Each point is reached from the start by the listed moves, each made 0, 1 or 2 times, or once backwards (-1), plus a little noise. Is the number of moves made odd or even? Then give how often each move was made.

Moves:
(1): [ 4.3 -1.8  1.2 -0.6]
(2): [ 2.5  4.4 -0.1  1.4]
(3): [-1.6  0.1  5.3 -0.8]
Start: [ 0.2 -2.9  0.5 -1.8]
Points:
[11.1  1.7 13.2 -1.6] -> even (2, 2, 2)
[ 1.1  1.8  5.5 -1.0] -> even (0, 1, 1)
[ 2.1 -9.2  1.7 -3.3] -> even (1, -1, 0)

Moves:
(1): [ 3.7  0.4  0.5 -2.1 -2.3 -0.3 -1.3 -2.1 -1.0 -0.7 -1.3  1.4  0.7]
(2): [ 1.3  4.6 -1.8 -0.2  1.5  1.2 -2.9 -0.8 -0.9 -0.5  1.3 -0.2 -0.5]
(3): [-1.0  0.8  6.5  0.3  1.1 -1.5  1.7  1.2  0.8 -2.7  0.8  1.1 -2.4]
(4): [ 0.9 -0.2 -0.3  2.5  0.6  0.2 -0.6 -0.2  1.3 -1.8 -0.1 -0.1  0.9]
(5): [ 1.1 -1.0 -1.3 -1.0  5.6 -1.9 -2.7 -1.3  0.7  0.2 -1.1 -0.3 -0.4]
(6): [ 0.6  0.7  1.2 -1.1  0.1  4.5 -0.5  0.4  2.7  0.5 -0.1 -1.5 -1.3]
(7): [ 0.8  1.2  0.7 -0.3 -0.1 -0.2  4.4 -2.9  0.3 -0.7 -2.0 -1.9 -0.1]
(8): [ 3.5 -0.4 -0.9 -1.3  1.2 -0.7  1.4  4.6  0.4 -1.6 -0.2  0.2  0.6]
(9): [-0.2 -0.2  0.5 -1.7 -0.4 -2.7 -1.2  0.1  5.6  0.2  1.2 -1.4  3.1]
(10): [ 1.9  1.3  1.7  1.3  0.8 -0.2 -1.0  1.3 -1.2  3.4 -1.4 -2.1  1.1]
(11): [ 1.3 -0.7  0.7 -0.4  1.2  0.3  0.3 -0.8 -0.8 -0.1  3.4 -0.7  1.7]
Start: [-1.7 -0.3 -1.3 -0.7 -2.1 -0.5  0.3 -0.4 -1.8 -0.5 -1.1  1.2 -0.7]
Points:
[ 11.0   5.5  10.4  -3.6  -0.7 -12.9   1.8  -2.6   7.9 -13.8   2.2   2.2
   6.4] -> odd (2, 1, 2, 2, 0, -1, 1, 1, 2, 0, 1)
[  9.8  -0.1  -3.8 -12.7  10.8  -8.7 -13.4   0.9   6.4   0.1   7.7  -0.3
   8.2] -> odd (1, 1, 0, -1, 2, 0, -1, 1, 2, 0, 2)
[  8.8  -5.5  -7.7   3.6  12.7  -0.8  -3.4  11.3   5.4   4.9 -11.2  -6.2
   3.2] -> odd (-1, -1, -1, 2, 2, 1, 0, 2, 0, 2, -1)
[ 9.4  8.4 -9.0 -4.4  3.8 -1.6 -0.5 -1.5 -9.7  3.4  4.1 -4.4  6.3] -> even (0, 2, -1, -1, 0, -1, 1, 1, 0, 1, 2)
[ 19.7  -1.4  -7.0   2.0  -0.8  -1.5  -6.8   7.2 -12.9   0.6  -3.6   3.8
   8.4] -> odd (2, 0, -1, 2, 0, -1, -1, 2, -1, 2, 1)
[11.8  8.1 -4.8 -9.5  9.9  3.3 -0.4  2.4 -2.7 -3.0  5.0 -4.2  0.4] -> even (0, 2, 0, -1, 1, 1, 1, 2, 0, 0, 2)
